Every row gives one point. Each copy is the shape, with its points in the same order, stretched, turned, moved and blurred by noise. Is it also mirrored, or only turned?
In the rows, zero is written as 128.

Shape (8 x 3):
[[114 144  99]
 [ 65 127 102]
 [167 101 111]
 [192  80 153]
 [165  51 144]
 [ 90 159 125]
 [ 41 176 128]
 [ 61 173 134]]
Copy 1 (8 x 3):
[[112 162 152]
 [164 198 159]
 [136 115 171]
 [146  79 158]
 [173  96 194]
 [151 175 118]
 [169 218 104]
 [162 208 104]]
Copy 1 is: only turned
Copy 2 (8 x 3):
[[130 130 173]
 [116 169 211]
 [114 137 108]
 [123 156  60]
 [ 99 184  78]
 [148 135 195]
 [158 148 245]
 [162 140 217]]
Copy 2 is: mirrored

Shape (8 x 4):
[[130 192 100 177]
 [ 90 151 128  60]
 [124  99  26 104]
 [101 125 138  87]
 [151  61 121 110]
 [ 68 142 140 159]
 [177 164 152 159]
 [148 129 151 195]]
Copy 1 (8 x 4):
[[214  96 154  40]
 [129  87  38 117]
 [ 96   7 182 120]
 [117 105  74 126]
 [ 91 103 141 195]
 [161 162 119  85]
 [212 125 134 111]
 [193 158 171 107]]
Copy 1 is: mirrored
Copy 2 (8 x 4):
[[102 118 132  61]
 [104  85  69 144]
 [173  51 148 105]
 [109 106  92 149]
 [173 124 125 158]
 [ 76 119 144 133]
 [129 172 100  91]
 [118 170 146 112]]
Copy 2 is: mirrored
Copy 3 (8 x 4):
[[184 140 194  71]
 [123  69 164 127]
 [230  58 133 211]
 [116  81 127 114]
 [135 108  79 151]
 [128  86 101  44]
 [131 186 184  68]
 [131 166 114  45]]
Copy 3 is: only turned
Copy 4 (8 x 4):
[[170 109 152 143]
 [ 80  67 131  89]
 [124  98  33 134]
 [ 83 105 126  96]
 [109 158  75  94]
 [ 94 116 150 145]
 [169 146 167  99]
 [157 177 152 133]]
Copy 4 is: mirrored

Shape (10 x 6):
[[ 93 130 149 113 150 168]
 [164 146  97 137 186  32]
 [ 78 117 120 194 120 145]
 [122 127 124 183  61 152]
 [110 163 111  63 191 131]
 [136 139 118 112 144  66]
 [101  87 110 131 157 216]
 [128 156 131 178  97 116]
 [103 124 135  65 153  99]
 [ 97 137  87 118 130 124]]
Copy 1 (10 x 6):
[[120 179 128 100 143 137]
 [ 45  49  70 177 142  59]
 [122 111 109 144 162 184]
 [155 102 179 155 154 144]
 [ 87 133 114  70 121  93]
 [ 88  92  99 153 115  86]
 [160 173 110  70 180 165]
 [103  92 159 166 149 121]
 [115 152  87 109  99 108]
 [125  84 116 104 123 136]]
Copy 1 is: mirrored
Copy 2 (10 x 6):
[[ 91 165  82  92 188  72]
 [103  99 246 195 118 101]
 [176 180 150 108 183 151]
 [188 153 138 110 120 203]
 [  7 147  91 143 168  60]
 [122 131 186 152 108 104]
 [128 175  47 124 233  89]
 [151 128 186 119 123 177]
 [ 91 163 114 125 133  38]
 [111 170 107 159 136 123]]
Copy 2 is: mirrored
Copy 3 (10 x 6):
[[134 108 127  91 136 171]
 [118 201  69 233  81  95]
 [103 137 122  39 111  94]
 [ 38 101 131  43 145  98]
 [173 104  70 176 127 161]
 [120 143 113 207 107 110]
 [144 114  94  45 186 163]
 [ 58 133 124  86 101 104]
 [161 111 128 220 122 137]
 [131 106  88 137 131  99]]
Copy 3 is: only turned
Copy 4 (10 x 6):
[[ 76 164 125 161  76 152]
 [111  62 210 104 168  88]
 [ 84 124  78 111 123 175]
 [151  99  54 136 144 158]
 [ 65 193 193 182 109 122]
 [148  93 185 126 136 119]
 [ 71 210  74 153  71 116]
 [125  84  94 140 153 152]
 [131 143 195 159  91 129]
 [101 168 138 146 137 151]]
Copy 4 is: mirrored

Shape (12 x 8):
[[ 95 155 133 137 172 163  89 107]
 [153  64 103 176 148 108 186 156]
 [103  88 142 146 188 150 123 129]
 [ 57 158 150 120 111 164 161 184]
 [ 89 138 108 143 144 164 149 128]
 [131 146  93 188 180 146 194  84]
 [135 169 128  84 158 142 151 162]
 [107 137  79 144 156  88  84 121]
 [132 114 117 133 157  80 159 142]
 [131 111 132 167  95  81 145 159]
 [135  64 156 118  89 157  86 159]
 [121  99 121  90  87  88 123  79]]
Copy 1 (12 x 8):
[[161 143 143 149 139 109 123  62]
 [116  41 142 113 138 162  76 185]
 [176  95 149 170 138 140  79 114]
 [146 151 166 110  30  66 115 140]
 [138 112 172 122  99 122 131 100]
 [ 89  20 159 127 119 124 137  69]
 [153 125 140 104  98  59 178 121]
 [ 91 128 137 144 184 159 144 138]
 [101  67 120 139 125 132 132 166]
 [ 97 104  97 101 110 143  79 181]
 [227 185 110 100 138 170  64 146]
 [143 120  95 137 126 210 179 119]]
Copy 1 is: mirrored
Copy 2 (12 x 8):
[[145 133 139 124 153 125 138 216]
 [214 119 108 151 132 156 104  69]
 [205 121 142 173 133 152 111 184]
 [170 184 224  98 161 131  49 139]
 [158 147 173 132 174 127 125 143]
 [165 159  95 123 220  87 148 130]
 [101 191 104 117 127 117  76 153]
 [159 140 121 108  88 135 195 158]
 [183 158 109 119 107 111 115 119]
 [208 114 139  78 109 122  86  79]
 [175  41 168 155  86 171  69 119]
 [160  72 153 133  99  42 134 116]]
Copy 2 is: mirrored
Copy 3 (12 x 8):
[[ 98 154 143 132 152 176 167 132]
 [166  67 117 249  54 144  80  86]
 [148 120 136 177  86 167 153  90]
 [114 209 127 165 167  99 110  25]
 [121 165 161 183 133 164 116 107]
 [ 86 118 147 242  79 246  72 144]
 [ 74 181  85 121 120 106  99  99]
 [158 117  93 153 173 149 125 170]
 [146 110  71 170 106 136  75 103]
 [148  58  96 179 161 107  83  73]
 [169  73 177 110 140  64 185  72]
 [196  93 134  67 163 130  95 160]]
Copy 3 is: mirrored
Copy 4 (12 x 8):
[[122 103  95 132 212 156 122 159]
 [130 137  48 165  36 110 102  54]
 [153 110  55 157 134 165 109 116]
 [183 193 156 148 140 159 116 146]
 [142 133 113 163 155 135  95 125]
 [149 116  83 163 170  85 101  66]
 [172 144 107 123 165  94 114 182]
 [ 65 112  79  90 162 135  77 117]
 [143 137  74  94  85 108  95  93]
 [120 154  98 100  62 124 127  68]
 [111  96  96 162  52 164 158 158]
 [117  63 136  76  61 107  99 115]]
Copy 4 is: only turned

Shape (15 x 11):
[[155 120 138 136 122 145 132  83 161 127 163]
 [145 130 134 155 140 128 101  95 183 148 114]
 [165 117 141 173 108 123 100  82 141  94  84]
 [141 151 180 120 104  86  98 129 170 134 122]
 [135 123 169 155  96 196 149 129 123 180  94]
 [143 117 126 161  99 155 203 140 148 130  77]
 [ 26 161  76 104  78 118  93 170 113 141 181]
 [190  98 120 140 110 142  90 115 158 135 116]
 [ 58 143 105 116 154 119 110 140  76 125 130]
 [137 118 171 201  86 151 177 138 109 154 141]
 [165 140 114 120 135 111 127 131 117 147 132]
 [ 40 113 124  71 125 128 106 170 105  99 166]
 [ 75 118 120 134 124 118  93 200 117 128 159]
 [146  74 140 138 115  76  97  84 179 171 124]
 [ 41 144 109 123 151 118  88 181 149 131 185]]
Copy 1 (15 x 11):
[[124 154 128 100 119 171 134 165 108 140 118]
 [115 147  92 133 178 151 125 176 120 154 104]
 [ 95 150  69 152 137 161 121 160 106  86 141]
 [124 137 122 107 205  98 130 135  70 127 127]
 [ 82 176 153 101 165  97 157 201 148  85 124]
 [ 58 180 108  85 106  84 148 132 151 111 105]
 [ 53   7 146 119 169 149 151  80 138 142 112]
 [111 123  99 143 116 143 125 205  78 138 134]
 [123  72 119 181 158 125 107  87 170 123 118]
 [ 62 195 157 104 130 111 218 120 112  63 123]
 [148 120 108 159 113 111 131 158 109 122 106]
 [106  67 167 128 160  96 113  69 143 164 153]
 [ 81  91 165 166 157  92 166  96 100 167 127]
 [162 126  78  94 174 141 190 159  95 169 149]
 [ 89  75 169 154 180 123 151  83 128 215 105]]
Copy 1 is: mirrored
Copy 2 (15 x 11):
[[ 99 125 151 156 118 149 106 103 110 176 136]
 [100 143 134 126  72 107 112  86 109 158 144]
 [130 156 144 144  68 135 109 107 147 143 184]
 [103 112 127  75  72 121 136 113 158 171 139]
 [137  41 164 128 166  78  68  83 144 119 186]
 [ 98  87 205  93 133 124  55 144 116 114 195]
 [ 95  39 104 101 196 106 159 160 158  48  96]
 [ 98 143 162 149 109 102 139 103 127 164 184]
 [181 106 122 122 169 129 134 151 116  49  95]
 [128  60 218 118 152 103  55 130 187 108 137]
 [124 151 178 108 146 141 123 108 120 124 136]
 [155  50 100 125 179 119 172 210 114  92  96]
 [140  72 138 105 160  63 148 203 158  83  91]
 [ 76 124 185 135  38 124 183  84 103 158 144]
 [126  80  96 101 149  75 143 192 126  93  53]]
Copy 2 is: only turned
Copy 3 (15 x 11):
[[127 154 147  79  76 175 137 111 133 115  98]
 [154 155 150 111  61 167 102 140 148  75 118]
 [180 162 184 130 109 138 137 128  97  96 117]
 [113 190 186 110  59 102 146 160 137  88 122]
 [145 126 175 107 131 130 105  76 167  25 116]
 [137 133 125 138 156 169 177  82 136  52 143]
 [ 35 118 103 136 109 112  91 129  78 102 168]
 [125 127 187 112 108 163 119 176 135  77 110]
 [110 140  82 136 122  77  67 117 118 141 173]
 [112 148 195 154 124 132 154  45 180  74 155]
 [ 89 165 147  94 132 126  98 150 161 120 154]
 [100  90  71 129  98  72 115 154  96 138 138]
 [ 87  93 132 162  94  84 118 163 147 117 189]
 [111 192 158 197  52 189 102 164 165  84  75]
 [ 88  99  95 133  50 112 109 157 142 129 173]]
Copy 3 is: only turned

Shape (18 x 12):
[[169 104 102 164 105 107 165 203 128 171  99 114]
 [ 75 125 154 139  67 156 113 194 175  77  44 129]
 [ 65 140 142 114 161 141  61 108 147 138 123 101]
 [209  79 145 100 125  67  89 165 111 107 111 144]
 [ 98 103 101  89 147 144  64 104 110  91 153 106]
 [119 101 188 167 116 101 164  76 107 128 159 177]
 [159 105  94 124 146  78  92 140 116  95 120 188]
 [ 70 130  51 104 105 188 118 118 156 132 145  84]
 [129 108  28 129 119 122 199 143  86 143 128 103]
 [163 136  75 130 119  99  77 112 137 136 140  90]
 [ 50 128 180 140 132 115  50 164 154 121 193 136]
 [182  80 162 161 100 155  87  85 137 141 158 150]
 [100  67 131 149 201  94 112  98 107 172 192  99]
 [144 100 183 114 180 199  77 138 135 151 154  77]
 [138  43 112 103  78 126 116 143 118 143  73 124]
 [101 152 154 105 103 133 148 150  78 157 124 152]
 [ 51 151 181 103 128 138 124 104 197 132 178 160]
 [ 88 118   7 137 126 153 141 137 105 195 114 169]]
Copy 1 (18 x 12):
[[143 162 148 132 110 113  85 167 125 118 180  58]
 [155 183  72 109  89 116 190 131 198 111 102  75]
 [185  92 146 132 121  76 159  88 167 103  63 158]
 [143 168  84 176 103 148 130 171  67 101  96 122]
 [160 107 125 161 158 165 178  81 136 115 106 160]
 [119  92 116 131 115 129  85 179 150 211 126 154]
 [ 98 142  89 133 102 149 130  98  88 139 115 121]
 [150 108 150 133 162 112 184  67 178 132 163 121]
 [ 94 111 154 150 146 185 104 137 131 140 221  96]
 [177 112 108 121 146 112 138 114  93 114 142 132]
 [190 116 104 174 108  66 120  53 195 144  86 131]
 [182 150 124 137 155  95 136 162 110 209  90 157]
 [175  49 196 163 104 107  81 103 151 146 130 141]
 [225 147 198 191 127  59 155 120 144 103  80 197]
 [126 128 124 147 136 168 176 203 121 121  81  85]
 [116 136 116 171 172 120  94 171 171 115 129 152]
 [149  96 113 158  88  14 160  77 188 161 122 159]
 [ 83 117 172 111 181 128 111  97 140 141 143  72]]
Copy 1 is: only turned
Copy 2 (18 x 12):
[[138  43 131  76 177 194  76 160 144 128 174 123]
 [162 116  52 110 168 110  25 103 131 128 148 188]
 [111 121 117 163 119  75 103 124 120  68 149 129]
 [106 106  58 128 130 201 104 149 127 190 197  38]
 [140 125 106 214 118 105 108 135 127 104 122 115]
 [133 111 129  81 112 116 172  92  56 111 168 150]
 [185 120  93 147 146 131 130 110 138 102 173  57]
 [159  90 177 189 139 108  54 127 134  68  74 157]
 [164  94 196 150 200 185 100 157 151  81 124 134]
 [123 102 124 155 169 126  87 171  99 115 111  61]
 [151  80  52 154  51 107 102 142  66  88 195 138]
 [115  62 125 116 108  91 119 117  63 186 143 104]
 [ 91  53 155 161 104 143 187 153  95  67 181 103]
 [ 59  52  97 151  50 111 129 169 164 159 130 141]
 [105  82 130 141 173 189  65 108 126 163 181 122]
 [152 137 130  84  95 138  96 139 120 112 177 168]
 [137 118 105 117  31 101  88  73  64  55 125 163]
 [220  72 237 152 179 102  86 103 164  32 137 136]]
Copy 2 is: mirrored
